Each point is reached from the start by the listed moves, each made once or not at all, plus a little noise. Is the number of moves made odd or even? Then give how often each move was made.

Moves:
(1): [ -4  10  28 -20   0]
(2): [-14 -10  34 -10 -29]
(3): [  6 -24   5 -21  22]
Start: [ -1   5  -7  23 -32]
Points:
[-15  -5  32   7 -60] -> odd (0, 1, 0)
[ -1   5  -9  21 -30] -> even (0, 0, 0)
[ -2  -8  29 -18 -12] -> even (1, 0, 1)
[  4 -18   0   3  -7] -> odd (0, 0, 1)

Moves:
(1): [ -6 -12   7 -13 -16   4  -8 -14  -7 -17 -14]
(2): [-25  -6  -9   4 -19   0  13  -9 -10   0  11]
(3): [  0 -18  -5  -9   0  25 -19  -3  -1  -6  21]
(4): [ 24  10  10 -16  26  -9  10 -17 -14 -26   2]
(5): [ 15  10   4   5  -4  23   7  -9 -13  13 -17]
(6): [  7  -4  24   9  -1   2  -8   2 -11  11 -14]
(7): [  5  -1 -10  16  14  13  -6  21   0 -14   1]
(8): [ 35   0  20 -15  -3 -16  11  28  -2  -2  -3]
(9): [  1 -16 -21  10 -18 -12  -6 -18 -15   0  -7]
Start: [ -7  18 -15  -2   3  -1 -11   3  -8  14   6]
Points:
[  6  -6 -19  -8  -7  20 -13  39 -21 -10  36] -> even (0, 1, 1, 0, 0, 0, 1, 1, 0)
[ 32   6  26 -27   9  44 -27 -39 -50 -12 -16] -> odd (1, 0, 1, 1, 1, 1, 0, 0, 0)
[ 13  24  -2  -8 -25   6  21  14 -32  24  -2] -> odd (0, 1, 0, 0, 1, 0, 0, 1, 0)
[ 60  -9  11 -25   8 -14 -21  -7 -48  -6   4] -> odd (0, 0, 1, 1, 0, 1, 0, 1, 1)

Moves:
(1): [-9 -6 -2  3  0 -3 -5 10  5  2  1 12  0 -7 -6 -5  1  4 -7  0]
(2): [ -1  -4  11  -4  -3 -10  -5   2  13 -11   6   7  -5  17  -3  15  12  12
   3   1]
(3): [ -2   3   1   3   1   5 -16   2   1   4  -4  -8   7   8  -5   5   1  -4
  -3   7]
(4): [  4  -8  -2  -2   8  -4   2   2 -15  -4   6   0   0   3  -1   7  -2   1
  -5   5]
(5): [ 1  6 -3  0 -7  3  1  3  7  4 -7 -3 -5  0  4  0  3  0  7  8]
(6): [  1  -3  12 -15  -5   6   2   2   7  -7   2   5   1   7   1  -6   3  10
  -5   1]
(7): [  2  -8  -5  -9  -3   8  -5  15  -8  -5  13  -9  19   5   1 -11  23 -10
  15  -5]
(8): [  2 -10   4  -6 -18 -12   6   0 -13   0 -15  -1   9  -9   4   1   2  -3
 -10   0]
(9): [-10   3  -6   4  -5   4   2  -3   0  -2   8  -3  -4  -6   4   8   0   3
  -4   0]
(10): [-5  4 12 -1 -4 -2  5 10  5 -7 -3 14  2  7 -2  4 -6 -8 -4  6]
(11): [  9   7 -10 -29   6 -10   3  -8   2  -3   7   1   6 -19   0  -6  -7 -11
   2   0]
(12): [ -1  -1  -6   3   5   5  -6   0  -5   5 -14   4  -8  -1   2  -3  12  -2
  -7  -8]
(13): [ 11  -6   2  16  -5  17  -6  -2 -15  15   3  14  -6   3   4  -4   1 -15
  -5  -6]
(14): [-10  -3  10  -2   6  -4   1  -8  -4   4   2   2   1   1   4   6   9  -5
   8   5]
(15): [ 21 -10   4   3  -7  13   2   3   3 -10 -13   0  -2  -9 -10   4   8  -3
   8   2]
(16): [ -3   3   2  -1  -3  -3   1  -4  -4  -5   6  -9 -10   5  -5  -9  -2 -11
   2  -1]
(17): [-1  5 -4  4 -5  2  5  2 -4  9  2 -1 -2  5 -6  1  2  3 -2 -6]
(18): [  2  -8 -13  -9   2   4   2   1  20   9  -3  -7   0  -6  -2   7 -10 -14
  -1  -9]
Start: [-12  -9   6  -4 -16  12   6  -8  -6   0  -3  -7 -13   5   0   5   1   3
  -1   3]
Points:
[-15 -24   9 -46 -26  26  11   8  -3  10  28  13   0   6 -11 -15  15 -54
   2 -12] -> even (1, 0, 0, 0, 0, 1, 1, 0, 0, 1, 1, 0, 1, 1, 0, 1, 1, 1)
[  5 -18  13  -8 -35  23  -6   5 -16 -13  16  18 -25  12 -29  27  11 -25
 -13  11] -> odd (1, 1, 1, 1, 0, 0, 0, 0, 1, 1, 1, 0, 1, 0, 1, 1, 1, 0)
[ -6 -27   6  -8 -38  37   2  22 -35   9  23   1 -16  27  -7 -22  28 -14
   1  -2] -> even (1, 0, 0, 1, 1, 1, 1, 0, 0, 0, 0, 0, 1, 0, 0, 1, 1, 0)
[ -9 -26   1 -34 -21  17 -16   5 -10 -22   8 -16 -17   4 -13  17  60 -21
  20  16] -> even (1, 1, 1, 1, 1, 0, 1, 0, 1, 0, 1, 1, 0, 1, 1, 1, 0, 0)
